Each row is a point. Examples show where two turns around zero, p and q, send a point. Where does a point land after both, in the order given? Backwards means that the second turn is done in reverse. Each puzzle has new turns, and all numbers are rounded.
(in the rows, 128 means zero)

Turn p:
[120 132] => [134 134]
[145 173] => [166  99]
[109 111] => [117 151]
[148 126] => [120 109]
[118  98] => [102 146]
Turn q:
[134 146] => [144 138]
[115 150] => [132 153]
[136  88] => [109  92]
Where do these land?
q, then p backwards: [101 150] => [ 97 111]
p, then q backwards: [142 144] => [148 121]
p, then q: [118 128] => [136 134]
q, then p: [141 138] => [123 112]
q, then p: [138  80] => [ 93 162]

Turn p:
[ 94 126 119] => [121 163 127]
[158 119 175] => [137  90 169]
[127 112 134] => [115 126 139]
[128 158 109] => [150 134 101]
[133 125 103] => [117 127 105]
Turn q:
[120 154 130] => [111 124 149]
[151  99 165] => [126 105  81]
[100 125  94] => [140 166 148]
[136 135 148] => [114 111 122]
[133 127 102] => [150 134 141]
Where do these land?
q, then p: [103  99 121] => [155 130 100]
p, then q backwards: [ 93 133 131] => [100 120 108]
q, then p: [162 128 120] => [105 102 133]
p, then q: [163 157 137] => [165 116 103]
p, then q: [144 137 149] => [135 116 104]
q, then p: [104 114 111] => [159 125 117]

Turn p:
[113 137 143  77  82 149] => [106 143 144 150 179  88]
[140 106  96 157 109  90] => [ 98 110 121 121  74 118]
[138 122 121 138 167 148] => [158 136 136 134 115 159]
[146 127 142 125 107 115] => [102 142 122 115 130 121]
[120 163 136 104 148 147] => [143 120 140 133 171 148]
[116 131 129 157 142 142] => [152 122 105 137 120 140]
[123 109 128 138 142 104] => [138 122 129 105 104 122]
Turn q:
[141 119 147 124 144 122] => [140 120 130 109 141 114]
[145 132 110 117 152 136] => [102 137 136 107 137 121]
[125 165 137 167 147 104] => [147 143 101  99 130 169]
[100 153 134 119  98 116] => [130 102 121 152 115 161]
[104 113  90 111 138 119] => [ 91 132 109 151 148 121]
[144 113 132 126  53 117] => [161 125 173 183 125 139]
[121 110 135 121 146 166] => [116 126 122 118 106  90]
[143 118 139 139 145 143] => [137 139 130 107 123 108]
Where do these land?
q, then p: [145 111 149 151 130 136] => [ 98 134 136 110 134 143]
q, then p: [127 168 143  93 151 108] => [163 152 164 144 125 103]
q, then p backwards: [101 151 135 146 105 133] => [139 125 109 164 144 140]
p, then q: [110  98  78 103  94 109] => [187 112 103 161 147 135]
q, then p: [137 106 151 151 138 132] => [ 98 127 144 110 126 145]
p, then q: [150 113 134  97 123 131] => [137 101 116 111 117 147]
p, then q: [140 122 135 135 123 149] => [123 140 127 121 116 147]
p, then q backwards: [105 107 137 132 146 143] => [133 110 153 151 118 126]
q, then p: [136 174  90 144 142 110] => [157 121 135 169 169 138]

Turn p:
[ 99 140 130 121 153 129 128 144 116] => [140 104 112 148 107 138 120 132 134]
[164 156 106 142 144 140 109 142 145] => [123 121 134 148 130  94 174 129 113]
[127  53  97 131 132 143 119 139 120] => [108 145 162 150 130 132  82 159  88]
[141 136 141 125 134  99 114 118 132] => [125 118 107 105 134 122 136 115 112]
[109 117 144 126 143 136 151 135 147] => [130 142 127 127  91 146 124 132 132]
[125 138 150 150 132 145 117 127 128] => [133 142 110 134 118 103 126 125 142]
[113 157 121 131  66  60 163  98 110] => [177 105 148  61 172 154 123  97 152]
[173 132 129 123 108 137 131 142 114] => [ 95 124 152 128 144 109 138 109 138]
[122  93 121 111 112 149 108 136 140] => [112 157 134 155 140 145 112 128 110]
[108 157 141 120 156 141 140 100 127] => [136 121  94 122 113 138 144 153 157]
Turn q:
[133 130  96 120 100 139 125 100 126] => [128  92 145 149 134 127 144 151 125]
[ 86 109 151 166 152 119 118 159 115] => [138 156 136 106 104 122 126  70 152]
[102 116 155 163 119 108 125 159  98] => [163 147 130 128 126 119 124  70 137]
[121 100 128 106 120 150 146 104 123] => [104  96 127 138 145 146 119 126 148]
[176 133 131 119 140 121  98 133 148] => [122 162 144 130 132 124 107 167 106]
[122 141 135  95 118 132 137  86 130] => [105  87 120 122 144 136 127 136 103]
[107 111 132 154 127 102 162 151 102] => [163 133 110 117 143 120 136  91 161]
[148 150 104 114 149 110  98 172 135] => [143 159 121 127  94  92 110 162 121]
[160 156 123 138 162 136 109 138 126] => [143 156 134 112 101 144 119 160 113]
[131 137 133 105  99 166 151 103 152] => [ 92 103 110 158 141 155 146 140 115]
[123 126 121 128 122 125 140 102 154] => [106 118 131 122 145 126 153 136 127]
Where do these land?
p, then q: [150 100 134 126  91 147 119 158 121] => [122 124 146  93 118 135 139  96  93]
q, then p: [116 114 130 124 116 137  81 102 156] => [147 133  99 113 113 133  85 111 148]
p, then q: [ 86 125 148 144 134 134 127 114 114] => [129 144 148 151 116 109 131 160 118]
p, then q backwards: [125 145 118 105 167 140  99 161 167] => [115 173 128 132  83 164 130 141 146]
p, then q: [102 120 118 113 152 117 154  93 122] => [116 140 114 169 105 127 106 140 147]
p, then q: [132 127 126 107 116 105 136 142  99] => [ 98 121 152 122 129 137 111 116 140]
p, then q backwards: [148 120 144 156  85 105 155 132 150] => [111 114 149 171 156  97 104 125 125]
q, then p: [152 106 152 140 161 118 120 118 152] => [129 113  86 151 116 144 147 119 148]
q, then p: [127 154  97 146 135 125 147 146 105] => [105 133 170 119 138 127 151 116 122]
p, then q: [141 169 112 119 121 153 141 115  94] => [ 94 165 116 110 140 119 144 125 157]

Turn p:
[121 107 172 107 128 139 126 135 124 137 131 128] => [118 145 145 116 112 127 142 160 127 137 123 101]
[126 111 140 101 131 135 149 118 108 135 130 150] => [111 123 158 114 128 140 126 159 121 131 119 135]
[131 157 107 144 135 148 155 125  97 114 119 114] => [129  77 113 147 124 117 129 128 119 126 113 150]
[155 113 113 117 124 104 146 163 102 115 127 111] => [124 132 130 149 152 132 172 126 102 144 120 152]
[143 167 156 153 162 174 122 139 148 122 136 140] => [139 114 135 127  88  64 118 121 125  99 127 113]
[137 122 132 142 120  96 124  99 153 130 168 125] => [117 140 129 102 138 122 122 103 152 152 168 134]
[ 86 119 152 124 107 154  82 136  87 112 117 154] => [134 146 103 149 108 144 112 201 126 104 141 116]
[126 106 120 120 121 125 164 178 114 132 107 140] => [123 133 138 134 161 134 167 145 117 106  90 137]
[ 99 114 142 125 106 119 138 113 151  89 167 147] => [123 129 140 106 122 143 147 141 174 113 175 138]
[143 150 145 121 174  93 143  97 115 143  93 115] => [151  98 165 142 150 117 100 119 112 173 117 107]
[134 157  77 142 135 119 109 133 147 153 135 119] => [144 128  96 116 140 128 106  77 106 117 128 138]
[133 121 151 118  85 109 133 126 141 146 121 112] => [135 155 121 112 130 138 142 132 155 163 109 126]
[120 128 119 157 135 123 122 111 120 155 108  87] => [119 110  95 141 142 129 110 109 128 154 114  99]
[118 135  81 112 136 148  88 128 173  87 166 141] => [136 140 124 123  90 153 125  86 122  74 180 145]
[147 111 113 138 121 134 121 119 140 150  95 138] => [114 150 130 142 137 132 101 111 134 126  97 129]
Turn q:
[159 120 120 140 111 128 160 143 127 136 162 135] => [145 152 114 114 123 151 123 138 134  92 107 144]
[151 140 129 154 143  99 132  96 142  97 126 135] => [151 156 141 102 156 110 128 137 155 142 148 128]
[142  96 125  93 118 136 135 122 126  98 149  83] => [109 115 133  91  92 120 142 124 126  95 155 155]
[115 161 118 161 147 147 159 134 126 130 103 136] => [131 138 112 157 170 131  99 101 140 122 134 117]
[157 157 108 119  89 124 101 151 111 123  97 139] => [154 113  79 125 133 105 166 112 120 140 104 122]
[111 117 163 127 143 166 112 131 156 106 103 151] => [144 102 149 179 127 107 116 137 131 142 152 152]
[ 98 148  98  96 107 136 121 131 136 159 152 117] => [ 88 137  93 127  97 143 117 122 102 149 115 128]
[162  99 133 149 116 135 112 154 140 110 122  91] => [129  97 136 105 148 110 146 134 130 100 114 171]
[105  97 126 125 153 140 159 131 154 137 104 130] => [112 110 135 154 146 159 114 144 128 117 165 133]
[139 115 128 139 100 109 155 147  94 159 134 117] => [124 141 124 119 135 152 150 127 110  85  96 109]
[103 151 174 141 154 121 152 107 156 147 126 144] => [136 158 157 155 148 125  85 147 105 140 148 110]
[100 118 153 100 139 140 118 127 150 102 151 120] => [109 120 146 138  90 103 108 147 128 131 151 143]
[144 147 102 142 134 125 100  87  93 145 108 138] => [145 135 134 112 143 142 151  83 135 171 118 108]
[ 92 119 137 141 138 101 108 102 111 127 135 152] => [114 146 164 142 122 128 141 138 148 157 123  97]
[141 136 107  93 128 114  98 157  97 144 148 133] => [131 102 104 104  90 134 134 127 128 137  92 101]
Where do these land?
q, then p: [118 140 135  99 105 127 157 140 124 160 126 108] => [124  99  97 153 123 147 132 151 113 129 138 148]
q, then p: [133  68 137 139 142  67 102 126 186 130  99 138] => [115 143 155  98 149  95 191 144  85  93 105  91]
p, then q backwards: [127 155 137 134 134 119  71 138 117 119 155 115] => [137 162 139  81 115 130 150 112 147 115 114 143]
q, then p: [ 99 135  70 132 113 132 100 141 130 101 117 149] => [120 121 118  99 163 150 112  85 151  99 108 117]
q, then p: [124  81 134 141 210 144 130 141 116 151 148 117] => [103 174 138 147  72 127 133 151 147 115 140  71]
p, then q: [127 153 142 132 104 123 146 140 150 138 149 146] => [149 126 102 114 115 128 126 157 120 134 155 119]
q, then p backwards: [155 150 130 116 107 150 133 130 132 155 122 105] => [139 152  89 117 137 128 116 147 120 150 139 122]
p, then q: [125 113 121 119 103 141 153 118 125  98 154 141] => [128 142 117 168 107 133 118 155 137 119 138 141]
p, then q backwards: [140 124 118 131 142 113 121 119 109 126 140 149] => [121 129 142 132 135 136 136 118 157 130 120 111]
p, then q: [132 153 143 144 124 140 136  59 116 124  94 100] => [112 108 148 133 153 155 159 154 100 158  98 168]
p, then q: [132 143 142 105 156 143 143 139 124 111 142 146] => [143 133 141 131 110 112 148 146 125  92 125 117]
q, then p: [118 108 134 131 104 132 113 140 122 127 120 150] => [119 121 126 135 150 112 139 128 150 120 107 131]
q, then p: [135 140 121 141 121 133 159 132 114 123  97 101] => [120  92 146 141 125 137 121 117 121 129 163 132]
